Each row is a point. Each copy is the shape, with its points in the same order, turned, moved and blurred by noise. Say if it was mirrored as well.

Shape (6 x 3)
-12, 17, -35
-19, -22, 4
15, -9, 17
-13, 22, -37
36, -21, 9
-19, -3, 13
Copy 1 (6 x 3)
12, 24, 17
24, -22, -2
-16, -26, -7
12, 33, 19
-25, -41, 12
19, -14, -15
Copy 1 is: only turned
Copy 2 (6 x 3)
3, -13, -52
-20, -17, -3
-5, 16, 4
7, -13, -60
-16, 33, 2
0, -19, -2
Copy 2 is: mirrored
Copy 3 (6 x 3)
-28, 41, 4
-19, -10, -18
16, -5, -3
-28, 46, 3
20, -17, 21
-5, 3, -28
Copy 3 is: mirrored
Copy 4 (6 x 3)
12, 33, 45
18, -14, 20
5, 3, -14
6, 37, 44
25, 13, -28
-3, -9, 18
Copy 4 is: mirrored

Shape (8 x 4)
-9, 32, 41, -32
-27, -4, 19, 16
-1, -8, 31, -2
37, 21, -34, 16
0, -45, -17, 23
36, -58, -11, 0
-14, -6, -23, -26
3, 7, -29, -1
Copy 1 (8 x 4)
38, -31, -1, 23
-5, 1, 10, -20
-11, -11, -2, 11
-11, 56, -16, 40
-52, 29, -20, -6
-58, 17, -51, 28
13, 23, -37, -6
5, 45, -21, 9
Copy 1 is: only turned
Copy 2 (8 x 4)
22, -60, 31, 3
6, -15, -5, 34
7, -14, 26, 19
-22, 0, -15, -46
4, 43, -7, 14
7, 55, 28, -11
42, -3, -10, -13
12, -2, -19, -22
Copy 2 is: only turned
Copy 3 (8 x 4)
-29, -38, 36, -6
29, -30, 18, -1
8, -17, 32, 17
0, 46, 1, -32
39, 24, -11, 22
16, 52, -3, 48
-16, -13, -27, 8
3, 10, -12, -18
Copy 3 is: mirrored
Copy 4 (8 x 4)
60, -24, 10, 13
9, 6, 31, -12
26, 13, 6, 6
16, 6, -40, -58
-37, 25, -3, -17
-33, 33, -42, 5
-6, -36, -6, -10
0, -15, -15, -37
Copy 4 is: only turned

Shape (12 x 6)
1, -24, -3, -4, -38, 40
-20, -26, 0, 14, 3, -18
15, -7, -10, -10, -1, 1
16, -15, 23, 26, -13, -14
-18, 20, -14, 16, 8, -16
-24, 28, 19, -32, 1, -7
-28, -25, -19, -15, -21, 11
25, -27, 15, 29, -3, 16
16, -16, 14, -23, -40, 11
-6, -13, -13, -29, 4, -6
5, -2, -10, -7, -6, 7
20, -23, 35, -1, 0, -9
Copy 1 (12 x 6)
-1, -19, 60, 9, 17, -3
7, -26, 9, -36, -17, -9
9, -12, 9, -5, 10, 24
36, -30, 5, -3, 3, -12
-19, -18, -21, -19, 1, -9
-23, 14, -5, 18, -24, -3
-28, -24, 45, -17, -15, 5
39, -18, 21, -11, 24, -13
16, -15, 37, 31, 0, 13
-7, -5, 12, -12, -7, 33
-9, -15, 7, -3, 9, 18
44, -2, 11, 7, -6, 6
Copy 1 is: only turned
Copy 2 (12 x 6)
-27, -34, 17, 6, 0, 29
0, -6, -27, 26, 8, -14
20, -10, 2, -3, -9, 2
-14, -16, -13, -8, -9, -37
17, 20, 1, 34, -19, -22
9, 34, 26, 10, 24, -13
-1, -16, 4, 36, 18, 20
-21, -21, -21, -16, -26, -4
-8, -33, 27, -10, 13, -4
27, 0, 4, 12, 13, 9
10, -7, 6, 7, -10, 3
-8, -8, -13, -28, 11, -21
Copy 2 is: mirrored
Copy 3 (12 x 6)
22, 33, 1, 44, 19, 22
-16, 7, 33, -8, 9, 9
-2, 7, -6, 5, 25, -12
-28, 27, 15, 22, -10, -17
5, -2, -1, -37, -7, 1
-21, -4, -38, -15, 1, 26
10, 18, 12, 3, 30, 35
-5, 13, 21, 44, -4, -19
-14, 38, -15, 37, 29, 13
-7, -6, -8, -2, 40, 8
7, 10, -6, 5, 17, 0
-42, 4, 1, 34, 7, -12
Copy 3 is: only turned
Copy 4 (12 x 6)
-7, 14, -39, -4, -40, -28
-3, 12, 11, 25, -2, 4
21, 4, 3, -9, -9, -18
-10, 15, 34, 1, -25, -19
3, -33, 16, 14, 7, -2
-14, -12, -6, -28, 35, -7
4, 11, -35, 20, 1, -13
4, 17, 17, -5, -52, -7
-4, 25, -13, -19, -15, -44
23, 10, -11, -1, 14, -12
13, -5, -6, -6, -9, -18
-3, 35, 28, -23, -14, -11
Copy 4 is: mirrored
